Each row is a point. A path goes straight from each point to the next, and from the last back to the first. The post is the endless flat space through its rows: a point in 2 columns, a line in 3, a plane in 4, and so on, so that a path can go around it. How many times does the path go around the post? Going back the other way cancels.

Post:
[[0.8,-0.2]]
Path:
[[4.6,1.4],
[1.3,2.0],
[-0.6,2.9],
[-0.7,-0.8],
[1.4,-1.8],
[5.6,1.0],
[-0.4,5.8],
[-1.5,-0.5],
[-2.8,0.9],
[1.1,-4.1],
[5.0,-1.6],
[2.6,5.6],
[2.6,1.4],
[3.8,2.0],
[-0.4,4.2],
[-2.8,0.0],
[0.5,-6.7],
[1.4,-4.4],
[4.3,-1.6],
[1.0,2.6],
[-3.5,0.9],
[-1.1,-5.0],
[3.7,-4.9],
[3.4,1.1],
[0.8,1.9]]
Times around: 4

Post:
[[5.9,-2.7,3.2,2.9],
[-3.1,0.8,0.4,-0.6],
[0.8,-1.2,-0.1,-0.1]]
Path:
[[2.8,-0.2,0.7,1.0],
[3.0,-1.2,-0.2,-1.0],
[-3.1,0.7,3.3,-1.2],
[3.8,-0.2,-0.8,-2.4],
[-0.3,2.1,1.7,4.1],
[0.9,-2.7,4.8,5.0],
[4.2,-0.5,4.8,5.1],
[2.8,1.9,1.2,0.9],
[1.5,-0.5,4.2,0.7],
[2.4,-1.5,4.1,1.7],
[8.5,0.7,5.8,1.4],
[2.5,-1.2,-1.9,-0.9],
[-1.4,-0.2,-2.2,-3.5],
[2.4,1.8,1.7,-0.5],
[6.9,-3.1,0.4,2.4],
[-1.6,-1.6,2.1,2.7],
[1.2,-4.2,0.7,1.0],
[-1.2,-1.0,1.4,1.6],
[-3.9,-1.3,-5.2,-5.6],
[-0.5,0.5,-2.0,-2.9],
[0.2,1.0,-0.1,0.6],
[-0.6,1.9,10.5,7.0],
[-1.3,-2.1,1.7,0.5],
[5.3,-2.7,2.9,4.1]]
Times around: 1

Post:
[[-1.1,-1.4,1.4,1.5,-1.5,1.3,-1.2,-0.6],
[3.8,6.1,-3.3,2.5,4.4,0.0,-0.3,1.1],
[5.1,0.4,2.5,-2.5,-0.9,-2.2,-1.2,2.2],
[-1.7,1.5,0.5,-0.1,-0.3,-0.1,3.1,-0.4],
[-0.2,1.0,0.7,-3.9,-2.2,1.1,0.7,1.5],
[-4.4,0.1,-2.2,1.5,4.7,1.3,-5.2,2.5],
[-3.2,-1.5,-2.3,0.5,-0.7,0.3,0.0,-3.3]]
Path:
[[3.0,0.7,-0.5,2.3,-2.2,2.2,3.4,0.1],
[3.2,-2.0,4.0,-5.8,-4.0,-1.2,2.7,0.1],
[-2.3,-0.2,1.1,-4.4,3.7,1.1,1.0,5.1],
[0.7,6.6,-4.6,-0.7,8.3,-2.6,0.1,4.9],
[6.4,4.4,-3.0,-2.0,4.4,-1.6,-1.0,3.3],
[-1.3,1.4,-2.9,1.3,3.8,1.9,-1.1,-3.2],
[-2.4,-3.6,2.8,3.0,2.0,-1.0,-7.6,0.6],
[6.9,6.2,-1.6,-2.1,-3.0,-3.7,3.0,-0.8],
[-3.1,-0.1,2.2,1.0,-3.2,0.8,3.6,0.7],
[-1.8,4.9,-3.8,-2.1,3.5,0.9,2.9,3.2],
[-1.2,-6.3,3.4,1.5,-1.6,1.1,0.6,-2.7],
[0.0,3.7,0.5,-3.5,1.1,-0.1,2.3,0.7],
[-1.5,-3.0,5.4,2.4,-5.5,-0.3,2.8,-3.2],
[-2.7,-3.9,2.6,4.0,-4.0,-0.5,-1.2,-2.4],
[4.3,-0.9,-1.9,4.2,-2.0,0.1,0.2,-1.2],
[4.1,4.1,-4.1,-0.1,1.6,-0.9,-1.3,1.2],
[3.2,2.6,-0.6,-0.6,-5.3,-2.2,5.0,-0.3],
[-10.5,-4.5,-0.5,-0.8,5.1,-0.3,-4.8,5.4],
[2.3,-3.6,0.6,4.5,-1.9,1.9,-2.3,-3.4],
[-3.9,3.5,1.0,0.8,5.3,1.0,1.3,2.9],
[2.9,6.1,-1.1,-0.8,6.2,-1.5,-3.0,4.3],
[-0.9,2.5,-1.6,1.8,6.6,0.6,-0.6,-1.5],
[-3.1,-2.9,0.5,-2.2,-1.0,1.2,1.3,-4.6],
[0.8,-3.4,4.3,0.1,-2.9,0.0,-3.4,-2.6],
[2.5,7.5,-0.7,-3.0,2.2,-2.8,1.4,3.7],
[-1.9,1.2,-2.9,0.9,0.5,0.5,-1.5,1.9],
[-1.2,-1.1,3.1,-0.4,-0.1,-3.7,-0.8,2.0],
[-1.6,0.6,-1.4,3.8,4.2,-2.1,-2.7,-1.9],
[-1.1,4.3,-1.6,-2.0,3.5,0.6,-2.0,2.4],
[-3.0,-4.1,4.7,3.2,-1.6,-2.1,-1.7,-0.6],
[3.1,-2.4,-0.7,2.8,0.9,-2.9,-5.3,2.5]]
Times around: 3

Post:
[[-0.7,-0.8,-0.4,0.2,3.2,-1.8,2.1,0.1,-1.3],
[-5.1,0.6,1.2,-0.5,-1.1,1.0,0.0,-0.3,0.1],
[0.4,2.7,-0.3,0.3,2.6,-1.2,4.9,-1.0,-1.7],
[0.7,-2.3,-1.3,-1.1,-2.1,2.7,1.8,2.1,1.9],
[-2.2,-0.6,0.4,4.5,-4.6,-2.5,-0.9,2.1,-0.2],
[-0.9,-2.7,-0.9,5.5,-4.2,-0.6,1.3,7.0,0.7],
[-0.6,-2.1,0.1,-1.4,-1.7,2.6,-0.5,3.5,-1.8],
[-1.3,-2.7,4.0,-2.7,-1.7,0.2,-0.9,4.0,-0.8]]
Path:
[[-0.9,3.4,3.3,2.7,3.9,-4.3,6.2,0.4,1.1],
[1.9,-0.8,6.5,-2.9,0.3,0.2,2.0,3.7,-3.2],
[-2.7,0.7,-3.4,3.3,4.9,0.6,9.2,0.0,1.4],
[1.0,-6.4,1.5,-3.0,-0.7,0.4,-1.4,8.1,-3.9],
[-4.4,-1.6,-1.6,2.6,-3.5,-4.7,-1.8,1.0,1.2],
[-0.3,-2.2,0.8,-4.4,0.9,1.2,-3.1,4.3,-1.7],
[0.9,-0.9,-1.1,0.8,-1.2,-1.8,-1.2,4.5,-1.5],
[-1.9,0.5,3.6,0.7,-3.4,2.5,1.6,6.1,1.8],
[-0.6,0.9,-0.1,3.7,2.5,1.4,8.5,1.8,1.8],
[-2.7,-2.2,-2.1,3.8,-3.1,3.9,4.5,3.9,1.9],
[-2.6,-1.4,-3.7,1.8,-5.2,-0.7,0.8,-1.0,-0.2],
[-1.6,-2.3,4.8,-6.7,-2.9,0.9,0.4,2.2,3.1],
[0.2,-0.4,2.9,-2.8,0.8,-1.6,1.9,3.6,0.9],
[-5.7,3.1,-2.2,5.9,0.8,2.7,2.9,1.8,-1.2],
[-0.6,-4.4,1.0,2.3,-1.3,-1.0,-3.2,-0.4,-0.2],
[0.5,-0.9,-0.4,2.1,-0.4,-1.5,1.5,-1.0,0.9],
[-1.7,2.4,-4.1,4.2,1.0,1.5,6.1,-8.0,2.0],
[-1.4,-0.1,0.3,-0.1,-1.5,0.2,4.0,-2.9,2.9],
[-2.1,-2.3,0.8,1.0,-0.8,2.8,2.6,5.7,-1.1],
[-0.7,-5.1,5.8,-4.9,-5.4,-0.4,-3.3,5.0,-1.4],
[1.1,-3.9,3.3,-4.5,-6.1,-0.6,-2.3,5.2,1.3],
[-3.5,3.1,-1.1,2.8,-3.0,1.1,-1.1,2.6,-0.7],
[3.3,4.0,-5.5,5.5,1.7,2.0,6.1,-1.9,0.9],
[1.0,-0.2,3.7,0.7,-5.5,4.6,2.1,4.2,-2.4],
[-2.9,-2.3,3.0,1.4,-2.8,2.1,0.0,5.4,-2.1],
[1.6,1.4,1.1,1.5,1.6,-1.0,5.6,-2.5,-0.8],
[1.4,-3.5,3.4,-0.2,-6.4,-3.2,-1.3,0.7,-1.4],
[-1.4,-5.4,3.6,-5.2,-6.9,-0.4,-4.8,6.3,-2.1],
[1.1,-1.8,0.3,1.5,-2.8,-2.9,-1.5,4.4,-1.9]]
Times around: 4

Post:
[[-0.9,2.4,-2.0,-1.9,0.3,-2.7,0.7,-2.3,0.7,1.6,0.1,1.8],
[2.1,-3.6,-2.0,3.2,1.4,2.6,-2.1,-0.1,1.8,-0.1,-3.6,3.8],
[-1.4,6.6,2.8,-1.2,4.7,-1.7,-2.0,-1.0,-1.4,1.1,2.5,0.3],
[0.2,-4.6,-5.9,4.3,3.3,-0.2,-0.2,-0.7,1.4,-4.1,-3.7,0.6],
[3.1,1.1,-2.2,1.9,0.5,-4.0,2.3,-1.9,0.2,-1.8,-4.0,-1.2],
[-3.4,5.3,5.0,2.6,1.8,-2.7,-1.8,-0.2,-4.1,1.3,4.2,1.6],
[-1.4,3.1,4.7,3.4,3.7,-7.0,-6.4,2.1,-2.0,-1.8,-1.1,1.6],
[-0.8,-3.1,-1.4,3.2,0.0,0.6,-0.6,0.3,3.8,-5.8,-2.9,1.0],
[-3.6,-0.7,-1.2,-2.0,-0.3,0.6,-0.4,1.2,-1.3,0.3,-4.5,-0.1],
[0.0,-2.6,-0.2,-3.5,-0.5,0.8,-0.2,-1.1,-2.6,2.1,0.4,-1.4],
[1.2,-0.2,-2.9,0.7,-0.9,1.7,-1.5,-2.1,0.3,0.1,-1.7,-1.3]]
Path:
[[1.5,-4.5,-7.6,-3.4,1.7,5.0,0.9,-2.7,0.6,0.6,-0.3,0.7],
[-8.9,6.1,0.8,1.9,2.1,0.8,-1.3,0.8,-0.5,-3.9,-4.6,1.7],
[-1.3,-0.4,1.6,-0.1,-1.5,-3.3,4.8,-1.4,-0.9,-2.6,-3.0,0.2],
[-1.8,-4.9,6.2,-0.6,3.8,-6.2,0.3,2.2,3.9,-6.4,-2.7,0.4],
[-3.2,-1.4,-0.6,5.7,-2.6,-3.7,-0.8,2.9,0.5,-0.7,-3.8,2.4],
[0.8,7.6,2.0,-4.8,3.0,-6.8,-3.9,0.7,0.3,-0.7,2.6,0.2],
[-0.2,2.8,-2.0,-0.5,-2.6,1.1,-1.8,-1.0,-2.2,1.7,-0.1,0.0],
[0.0,-3.7,-1.8,3.8,4.4,8.6,0.3,-2.3,0.1,-1.9,2.0,4.0],
[-2.3,5.3,2.8,-0.2,-0.1,1.0,-3.0,-0.9,1.7,2.7,-3.4,3.8],
[4.7,-4.1,2.7,0.0,2.0,6.8,-3.3,-1.5,-0.8,5.7,1.1,-1.8],
[2.9,-4.2,0.3,-1.6,-0.4,-3.0,3.1,1.7,-3.4,0.1,-2.1,-2.7],
[-4.6,0.6,-3.6,3.3,4.0,-3.0,2.6,1.0,-4.5,-4.4,-2.4,-3.0],
[2.5,2.7,2.6,1.0,-2.8,2.6,-2.2,-2.3,-1.9,-2.2,-0.3,-0.7],
[-2.4,-1.7,-1.1,-1.1,-0.6,-3.4,0.3,-1.7,1.4,-6.6,-2.7,-4.4],
[0.1,0.4,1.9,8.5,3.6,-0.1,0.1,-1.3,-2.2,-1.4,-2.7,-3.1],
[1.1,-2.9,1.3,3.7,0.0,-2.7,0.3,0.9,0.0,-4.8,-0.5,-2.1],
[-2.7,4.7,0.0,-4.7,4.7,-2.1,-5.6,2.5,-2.0,0.7,-3.3,-1.7],
[6.1,0.7,-2.1,-1.6,2.3,-2.6,0.2,-1.0,-2.0,3.0,-2.9,2.1],
[-4.3,-2.3,1.3,-1.3,0.3,3.0,-3.5,3.3,0.1,-3.3,-5.5,0.6],
[-2.1,4.9,5.7,-2.5,0.1,-0.2,0.3,-0.5,2.3,2.2,-4.3,4.8],
[4.8,-2.5,-0.8,4.5,-0.7,-4.9,-2.5,-1.4,0.6,1.7,-5.1,1.2],
[0.6,-4.1,-2.2,-2.3,0.6,-10.2,-0.7,5.1,-5.1,2.6,-7.7,-1.5],
[1.3,-3.0,-3.7,3.8,-3.4,-4.4,2.8,0.1,-5.6,-1.4,-4.8,-2.9],
[-6.7,-1.2,-2.9,-4.1,3.6,-2.0,0.1,-1.2,-0.3,-1.8,3.1,2.1],
[-1.5,-1.2,-4.0,4.3,2.0,2.8,-0.1,-3.7,-0.5,-1.2,1.8,1.0],
[3.1,-2.0,1.2,0.9,4.1,-1.7,-2.1,-1.7,-0.3,-0.5,0.1,0.1],
[-1.5,5.7,4.1,1.5,-1.1,-0.4,-1.4,0.2,0.5,-0.9,-0.9,-2.9],
[3.3,5.6,5.9,1.6,0.7,-5.8,-4.3,2.9,-2.0,-2.5,-4.0,-2.9]]
Times around: 5
